Rows are points. The last column is the point's height on a tilted bowl or saddle (a function of degree 2), plus a little noise. Along how many of its main directions does it bend up, bend down or stay straight?

Points, 12 rows:
[[-19  -5  17]
 [-30 -32  33]
 [-42  -4  33]
 [-56  -7  46]
 [-25 -16  22]
 [-53   9  44]
 [ 31 -29  16]
 [ 32 -18  10]
 [ 12 -26  13]
 [ -8  26  14]
 [-40  43  45]
 [ 12 -10   7]]
Directions: 2 up, 0 down, 0 straight

Points:
[[ 43 -53 -43]
 [ -5  -9 -23]
 [ 36 -22 -48]
 [-33 -25 -10]
 [ 25 -61  -3]
 [ 10   2 -27]
 [ 28 -11 -38]
 [ -7  -6 -23]
 [  9 -16 -22]
 [-14 -44  12]]
Directions: 1 up, 1 down, 0 straight

Points:
[[ 37 -15  -7 -17]
 [ 15 -29   6 -19]
 [ 26  20  38 -36]
 [-49 -48  13 -51]
 [ 30  32  30 -40]
 [ -2  19 -37   1]
 [ 10   5 -10 -14]
 [  3  -6  28 -26]
 [-31 -30  17 -34]
 [-27  -5  25 -25]
 [ 22 -40  -6 -10]
 [ 20 -11  69 -33]
 [  9 -40   2 -18]
 [-73 -25 -20 -40]
 [ 10  -3  -1 -17]
 [-14   2 -53  17]
 [-22 -53   7 -34]]
Directions: 1 up, 1 down, 1 straight

Points (21 x 5):
[[-41 -25   3  47  18]
 [ 23 -19 -24  21  39]
 [-30  11  -4 -22 -21]
 [  1  11 -11   8   1]
 [ -9  11 -30 -89 -16]
 [ 17 -41  -7  31  43]
 [ -2  18   1   0  -7]
 [  7   2  -6  43  19]
 [-47   6  -5  48 -11]
 [ 16   0  71  -5 -18]
 [  3 -12 -11  25  20]
 [-43 -38   0  29  25]
 [-21  13 -31  -8 -20]
 [ 27 -34  -6  37  46]
 [ 11  -1  13   6   6]
 [-41  41  43  23 -39]
 [-11  36 -24  26 -18]
 [ 51  34  25  44  33]
 [  4   1   3 -33   0]
 [ 47 -32 -19  21  57]
 [-25  22 -60 -25 -44]]
Directions: 2 up, 1 down, 1 straight

Points (46 x 7):
[[-36 -11 -19 -22  18  70 -48]
 [-25 -32  10  51   0  33  -3]
 [ 13 -19  -2  22  14 -33   2]
 [ 10  -6 -18 -19   6  21 -16]
 [  1  -7  25   1 -13  35 -22]
 [ 42  24 -25  -8   0  17 -28]
 [  9 -36 -18  27   7 -12   1]
 [ 24  44 -40  13 -18 -34  -7]
 [  7 -17  -4  23   0   3   3]
 [  7 -11  16  -8  -4 -31   9]
 [ 15  30 -71   5 -23  10  22]
 [-13 -32  34 -45 -43  11  19]
 [ -3  59 -36  -5  30  33 -30]
 [ 34  -4 -13  -1  50   4  -9]
 [ 16  -3  23 -36  32   3 -23]
 [-25  12   2 -38 -14  21   4]
 [-10 -17  32  22  42 -21  -6]
 [-30   7  34  -3 -36 -15  39]
 [ 11  10  -6  48 -17  36  15]
 [ 47  33  29 -20  -1  -4 -40]
 [-60  -4  14  13  23   5 -18]
 [-33 -33 -24  22 -10 -10  -8]
 [  0  -6 -28  12  -9   3   8]
 [ 40  19 -43  43 -10   8  13]
 [ 26 -60  26 -65   2  11 -28]
 [ 32 -27 -39  18 -79 -15  64]
 [ 10 -38  20 -15 -23   6   1]
 [-28 -36 -13  85 -13  -6  27]
 [-13 -62  49 -46 -13  17 -37]
 [  2   5 -61  40  -4 -17  21]
 [-35 -29  37 -11  33 -37 -11]
 [ 23  -2  12  12  -8 -15   5]
 [-10  11  11  44 -22 -14  21]
 [ 21   6 -15 -44  26  -7  -9]
 [ -7  28 -50 -57 -76  16  90]
 [-64 -26  13  21 -15  46 -26]
 [-49 -18  24  14  41 -29 -18]
 [ 17 -58 -22  12   7 -25 -13]
 [-10  18  18 -47   4   4  -2]
 [-18  -6 -50 -19   7  25   5]
 [-25   7   0  -3  23 -30   4]
 [-77 -52  16   6  56 -11 -76]
 [ 19  10  23  34 -58  15  43]
 [ 25  26  27  14  11  18 -39]
 [-22   8  -4  46 -21  42  17]
 [ 11 -43 -27 -12 -27 -21   1]]
Directions: 3 up, 2 down, 1 straight

Points, 67 rows:
[[-14 -11 -37  49 -35 -25   7  -2 -11]
 [-17 -40   4   2  35  22 -21  34  17]
 [ 17  -4  46 -22 -36  27   2 -18 -13]
 [ -9  32 -25  -1 -13 -47 -21 -16   5]
 [ -3 -27   8 -21  18   4 -47  11  29]
 [-46   6  17 -12   3 -67   4  11 -59]
 [  1 -12 -61  31  56 -10 -57  45 -18]
 [ -5  26 -48  63  -3 -29 -35  31 -22]
 [ -7 -13 -16   5  34 -11 -72 -38  37]
 [-16  25  29 -18 -18   0 -20 -68  -8]
 [  3   9 -23 -13 -24  20 -15  -7   8]
 [  4  11  -2 -22  42 -42 -48   6  27]
 [ 14 -19 -14  -8  52 -32 -48  46  28]
 [ 11 -10 -21 -27  31   1 -28  -9  22]
 [ 10  -4   6  -8 -24  73 -28  50  53]
 [ 19 -21  58 -18 -22   4  44  79  33]
 [  4 -20  14 -28  32  22 -10 -47  13]
 [ 31  -2 -27 -51  43   0  40 -20  23]
 [-19   1   4   1  48  26   8  11  17]
 [-12  28  43 -36 -50  10  32 -11 -46]
 [ -3  -8  12   8 -16  -3  27   0  -8]
 [ 25 -24 -32 -14  -8  -6 -30  49  29]
 [-33  13 -21  17 -10  25 -24 -24  13]
 [-50   9 -16  34 -10 -16  21  34 -27]
 [  2 -14  30 -50  -5 -32 -57  15  40]
 [  0  31 -18   1  -8 -26  28 -39  -5]
 [ 18   2  10 -63  50   6  45  27  28]
 [ 67 -36   2 -20  45   4 -44  -5  70]
 [-13  34  21   3 -24   2  -9   6   2]
 [-45  40 -10  45  59 -37   3  19 -46]
 [-33  20   4 -18 -32  -7  45  -6 -28]
 [ 31 -51  -4   9  16 -27 -36 -13  18]
 [ 18 -27  33 -62   6  22 -30  37  54]
 [ 13 -18  37   2 -16 -16  40  -5  -5]
 [ 29 -28  -4 -45  22  29  11 -23   8]
 [ 29  16  -3  -2  22 -14  24  20  16]
 [ 19  -2 -33 -41  -3   8 -31   3  29]
 [ -2   7 -35  18  13  24  -9  21   6]
 [ 48  40 -31   1  -9   5 -26  31  40]
 [-28 -20   4 -41  30  53  45   2  16]
 [-44 -12  19 -17  25 -30  -3 -43 -32]
 [ 45  14 -46 -13  38   6  11 -26  33]
 [-31  21 -27 -20 -25 -23  33  17 -13]
 [-46   0  21 -33 -38  15  37   7 -22]
 [-29 -40  40 -13  -6 -11  -5   2  -7]
 [ 24 -67  33 -27  38  51 -30  39  80]
 [ -9 -16  19  19  63  29 -12  43  37]
 [ -4  22   4  44 -25  23  -7  -7   8]
 [ 11 -16  23  42 -19 -19 -22 -17  13]
 [-49  -8  21  41  28 -12  41 -88  32]
 [-16   3 -21  11 -41  22  30   5   0]
 [ 48 -18 -22   3  43  45  23  35  41]
 [  4  60  30 -24  66   3  64 -13  18]
 [ 31  38  24 -43 -30 -37 -40 -37  19]
 [  0  22  -1   4  12 -22  15  -9  -5]
 [ 33  40 -21   2  -4 -15 -12  -1  23]
 [-10   7  13 -10 -27 -25  47 -38 -27]
 [-12 -28  -5  11   4  24 -34 -65  14]
 [ 21  29  17 -83  14   6  17  44  20]
 [ 59  -6 -12  61   3  11 -22 -57  14]
 [-48  44  27  53   3 -70  -6  16 -49]
 [ 24  12  23  -4   4  15 -17   9  25]
 [ -2  10 -16  14  16 -10  11  22  -6]
 [-34   4   5  40   0  13   7  27  -6]
 [  4  27 -24  19   3  14   1   4   7]
 [ -2 -20  10  -3 -24  19  20  19   1]
 [  8  32  -2  30 -34  19   8  -9   3]]
Directions: 5 up, 2 down, 1 straight
